Each point is reached from the start by the listed moves, each made once or not at all, plus a little noise. Say if it took an odd or an even number of moves. Then give how often each move was made.

Moves:
(1): [ 12.1  21.3 -17.2 -33.9]
(2): [ 40.6 -12.0  41.9  -0.8]
(3): [ 27.0 -14.4 -20.1  -3.0]
Start: [-1.0 -0.2 -2.3  4.3]
Points:
[-0.7  0.9 -1.5  4.0] => even (0, 0, 0)
[ 24.8 -14.9 -21.0  -0.3] => odd (0, 0, 1)

Moves:
(1): [ 10.0   3.8  -1.6  -8.4   1.9  -6.5 -16.0  -3.8]
(2): [  5.9 -10.4   0.7   3.7  20.4 -10.5  11.6   3.4]
(3): [ -1.9 -10.6  -1.0   6.9  -0.1  -2.5  -5.5   4.6]
(4): [ 13.5  -6.5  -4.0  16.7  11.1 -12.4   5.7  -1.6]
(5): [-16.4  16.3  -3.3  -9.2 -10.5  -4.2 -15.8 -13.8]
(6): [-1.2  2.8 -4.6  4.6  8.2  4.9 -3.7 10.8]
(7): [  4.2 -11.2  -3.9   6.1   9.3   3.9   3.0  -5.7]
(8): [ 12.7 -10.4 -17.4   8.1   7.8  -9.7  15.9   5.6]
Start: [  3.2 -16.0 -13.7  15.6   2.5  13.2  10.7  -5.9]
Points:
[ -6.3 -28.2 -25.1  27.4  29.8   5.8  -0.8  -5.9] => odd (0, 1, 1, 0, 1, 1, 1, 0)
[ 38.8 -55.1 -38.2  50.1  51.1 -16.0  46.2  -3.4] => even (0, 1, 0, 1, 0, 0, 1, 1)
[ 21.2 -23.3 -42.2  29.8  12.7 -21.3  -5.2 -15.1] => odd (1, 0, 1, 1, 1, 0, 0, 1)
[  1.1 -26.0 -14.1  21.9   2.3  10.8   5.4  -1.7] => odd (0, 0, 1, 0, 0, 0, 0, 0)
[ 25.2 -44.5 -39.5  38.4  48.3   1.1  38.2   9.4] => even (0, 1, 0, 0, 0, 1, 1, 1)

Moves:
(1): [ 15.8  32.3  25.2 -17.1  -7.1   8.4  -8.2  -1.8  -0.2   8.7  -8.5 -16.2]
(2): [  7.0 -23.9  -0.7  -0.9  -8.1   8.2   1.6  -3.4   4.6  14.9 -13.1  -2.6]
(3): [-10.1   0.5   9.6 -26.9 -30.2   3.6  -3.0 -35.6  25.0  26.3 -47.4  17.8]
(4): [  2.2   2.3   3.9  -4.2 -17.5   2.5   2.4  -9.8   0.9  -6.6   7.5 -12.9]
(5): [  7.3 -22.4   0.9  -5.7   0.8   8.7  23.8 -12.1   4.0  -4.2  15.2  -6.6]
(6): [-16.8   5.9 -20.3   7.9  12.4   1.7 -21.1  14.0   3.1  -1.2 -14.2   0.5]
(7): [ -9.7  16.9  -0.7  -2.3 -20.7   2.3 -12.5   8.0  15.6  -5.5  30.1  12.1]
(8): [  7.5  11.7  19.0   1.9  -8.3   9.0   7.1 -23.3  -6.5  -4.8  25.0   3.0]
(9): [ 12.8  -3.6  -4.3  15.3   8.9   4.9  -2.8  20.4   7.8  -0.4 -29.4 -12.0]
(10): [ -1.2  11.8 -17.1   0.7  -4.3   4.6 -10.3  10.7   2.4   6.2 -11.3   4.6]
(11): [-14.5  11.3  19.6 -10.6  -2.4  -1.4   3.8  -6.3 -13.8  -7.1  -0.8  16.5]
(12): [  5.2  -5.8   7.4  -1.3  20.5  -5.9  -3.0   3.1 -15.8 -19.2  -7.8  10.1]
Start: [17.6  3.3 16.6 -2.9  7.0 -0.8 -9.8 10.0 -1.9  9.7 -5.4 -5.7]
Points:
[ 34.1  44.4  37.2  -2.5  -5.9  33.9 -21.7  14.9  23.9   2.7  12.3 -27.0] => even (1, 0, 0, 0, 1, 1, 1, 1, 1, 0, 0, 0)
[ 51.5  39.5  49.6 -27.5 -29.7  32.7   4.2 -26.7   0.1   9.0  22.0 -34.3] => odd (1, 0, 0, 1, 1, 0, 0, 1, 0, 1, 0, 0)
[ 33.9   1.1  43.7  -9.5 -24.9  32.8   0.1  -2.6  -2.3 -16.3   9.2   8.1] => odd (0, 1, 0, 1, 1, 0, 1, 1, 1, 1, 1, 1)
[ 23.2  10.5  49.3 -22.1  -4.7  16.0  15.6 -28.3 -29.7 -25.9  22.5   9.3] => even (0, 0, 0, 1, 1, 0, 0, 1, 0, 1, 1, 1)
[ 32.5  79.6  46.5 -23.2 -50.0  27.2 -32.3  -5.9   9.7   5.8  36.5 -14.8] => odd (1, 0, 0, 1, 0, 0, 1, 1, 0, 1, 0, 0)

Moves:
(1): [ 13.7   0.4   7.4  11.7   4.4  -6.4 -20.4 -10.9  15.6   7.6   0.2   4.5
   6.9  -0.9   0.6   0.3   2.0 -12.4   0.5 -17.2   3.3  -4.8   0.5]
(2): [ -1.2   2.8  12.9  -6.0  14.8 -18.4  -2.9   0.8  -7.9   1.6 -17.5   4.3
   7.8  26.8   3.3  -4.0   7.5 -11.6   2.5  26.0 -14.4   4.6   9.5]
(3): [ -8.4  -2.4   1.1  -0.9  -8.3  -1.7   2.4  -7.4 -11.4  -2.2  12.1  -5.9
  -6.7   2.1   7.1 -11.3  10.9  -0.7   7.9  -5.8  22.0  -3.8  -3.0]
(4): [-18.3  -3.6 -19.7   2.0   5.3 -10.4 -13.6  10.0  -7.2 -12.8   3.6  17.1
  16.3  -1.2   8.5 -10.7   1.5 -11.8   0.9  -9.6 -15.1   8.9  -6.1]
(5): [ -0.3  15.1  -1.6  -3.0  -8.3  10.2  -5.9  -3.2  -9.1 -12.3   6.6  14.7
  16.4  -1.9  18.9  -5.8 -19.7  23.5 -14.6  -7.6  -6.6  15.2 -25.9]
(6): [ -1.6  -6.1  -6.1 -11.4  -3.7  -2.3  -6.8  -2.2  12.9 -10.4  -3.8   4.7
  -1.6  -0.9   0.6   7.7  18.1  10.2   0.3   3.2  -6.3   0.4  -7.1]
(7): [ -3.6   1.4  -6.6  -5.9  -9.5   3.8   4.8   3.2  -5.4   5.9   9.9 -20.9
  -8.0  31.6   1.9   0.9   6.8  -8.8  -0.8   2.0  -1.0  13.3  -0.1]
(8): [ -0.7  -7.4   3.6  -2.9   6.0   6.5   9.0   9.3   7.8  13.7   8.8   4.9
  -0.3 -34.1 -10.9  16.5  24.2   0.1 -11.1 -14.8  -6.3  11.1   9.5]
(9): [ -0.5  -9.4  23.2 -10.9   2.1  -5.7   7.4  17.3  -5.8  -4.7  30.5   6.9
  -2.1  15.1  -0.1  14.1   5.9   1.5  -1.4  -0.2   0.4  27.1  14.5]
(10): [  1.7 -19.2 -10.8  -0.7 -14.6  -8.6  -6.6  34.2  -8.7   5.0 -11.0   5.5
  -2.7 -14.5 -13.5  -6.7 -18.9  -7.0 -11.8  -5.4 -11.2  -4.0   3.8]
(11): [ -6.1 -12.9   9.7 -20.1  -3.7  16.0  20.9   7.7 -12.3  -8.4 -23.6  27.2
 -16.7  -0.6  -3.7  10.8  -4.7 -13.3   2.3  13.1   7.6 -10.9 -12.7]
(12): [ -2.2 -10.3  10.2  14.0  22.6   0.7  -0.7   7.6   0.1  -4.8  14.7  24.7
  16.8   0.5  10.8   7.0   5.0 -23.0  -4.1   6.9   2.8  -4.4 -23.8]
(13): [ -2.6  -2.4 -10.8   4.9 -23.6 -18.2   0.3  11.3  -6.5  -4.1  17.1  32.2
  -5.8  -9.0  10.8   4.8  12.1   4.3  -9.6 -15.0  16.3 -17.1  12.4]
(14): [-18.8  -6.9  16.3 -14.2 -18.3  -8.6 -15.7   0.1  19.1   3.4   2.8  -5.1
  29.3  13.7 -15.4  14.6   3.7  -7.9  31.4 -14.7 -18.9   0.6  -5.3]
(15): [  1.7   0.0   6.6  10.2 -13.7   8.5  -2.3   1.6   4.4   9.5   0.3   5.2
  -2.8  15.9  -1.0  -2.4   9.3   4.9   0.5  -3.9 -12.5 -13.3  12.1]
(16): [ -0.9  -5.5  -7.4  17.3  -2.2   7.8  11.4  -6.4   3.5  19.7 -29.3 -10.3
   7.3  -8.8  14.0  -2.1   8.0 -17.7  13.1   5.6 -18.9   9.5  -3.0]
(17): [  7.4   4.2  26.6   4.9   6.9   9.4 -22.0   3.9 -10.0   0.7   5.0   2.3
  -1.6   2.3 -12.8   6.6 -12.6  -9.5  11.9  -8.1   4.9  -7.3  -1.8]
(18): [  7.7 -14.8 -15.2 -12.8   7.8   6.0  -8.8  -8.0  -7.5  -1.8  -0.1  18.4
 -11.1   5.3  -9.5  20.5   8.2   0.9  -6.2  -0.6 -12.3  -0.9 -14.4]
(19): [  2.6  16.6  -7.1 -20.3  15.3 -21.1  -2.9  10.3  -0.2 -11.1   5.7   5.3
   1.3 -11.8  -8.3 -23.6   5.0  -8.8   5.9  -4.6 -10.1  -3.3  -4.4]
(20): [ 10.5  -8.8 -21.6 -10.9   6.7   7.6 -16.3  -3.6 -14.2   6.9  14.3 -21.2
  16.0   0.4 -15.8  -0.9 -10.2 -29.3  -0.2   0.3  -0.2  17.0   5.9]
Start: [  6.0 -10.7  -7.8   1.4  -1.7   5.8   9.1 -22.5 -17.3  -6.7 -13.3   2.2
   5.2 -15.6   0.3   9.0  -6.2   6.2   2.6  -1.2  17.5   2.6  -2.2]
Points:
[-19.9 -94.9  -7.9 -53.9  -4.6  37.9 -33.0  49.6 -53.1  -6.2  16.5  70.4
  62.2  -8.8 -26.7  80.8   8.7 -84.8  11.8 -30.9 -65.1  77.0 -69.3] => even (0, 0, 0, 1, 1, 1, 1, 1, 1, 1, 1, 1, 0, 1, 0, 1, 1, 1, 0, 1)
[-21.2 -64.9 -38.7 -34.0   8.1 -14.7   3.5  29.0 -56.2 -16.4 -50.1  76.6
   5.0  28.0  10.6  -5.3  50.5 -80.4  12.3  26.2 -51.8  -1.8 -50.8] => even (0, 1, 1, 1, 0, 1, 1, 0, 0, 1, 1, 1, 0, 0, 1, 1, 0, 1, 1, 0)
[ 19.0 -16.3  10.2   5.7  67.0 -18.1 -62.5   7.6 -30.2   5.6  22.6  49.3
  64.8 -19.3 -25.4  -3.5  25.0 -94.8   9.2 -27.6 -29.6  12.2  -0.6] => odd (1, 1, 0, 1, 0, 0, 0, 1, 0, 0, 0, 1, 0, 0, 1, 0, 1, 0, 1, 1)
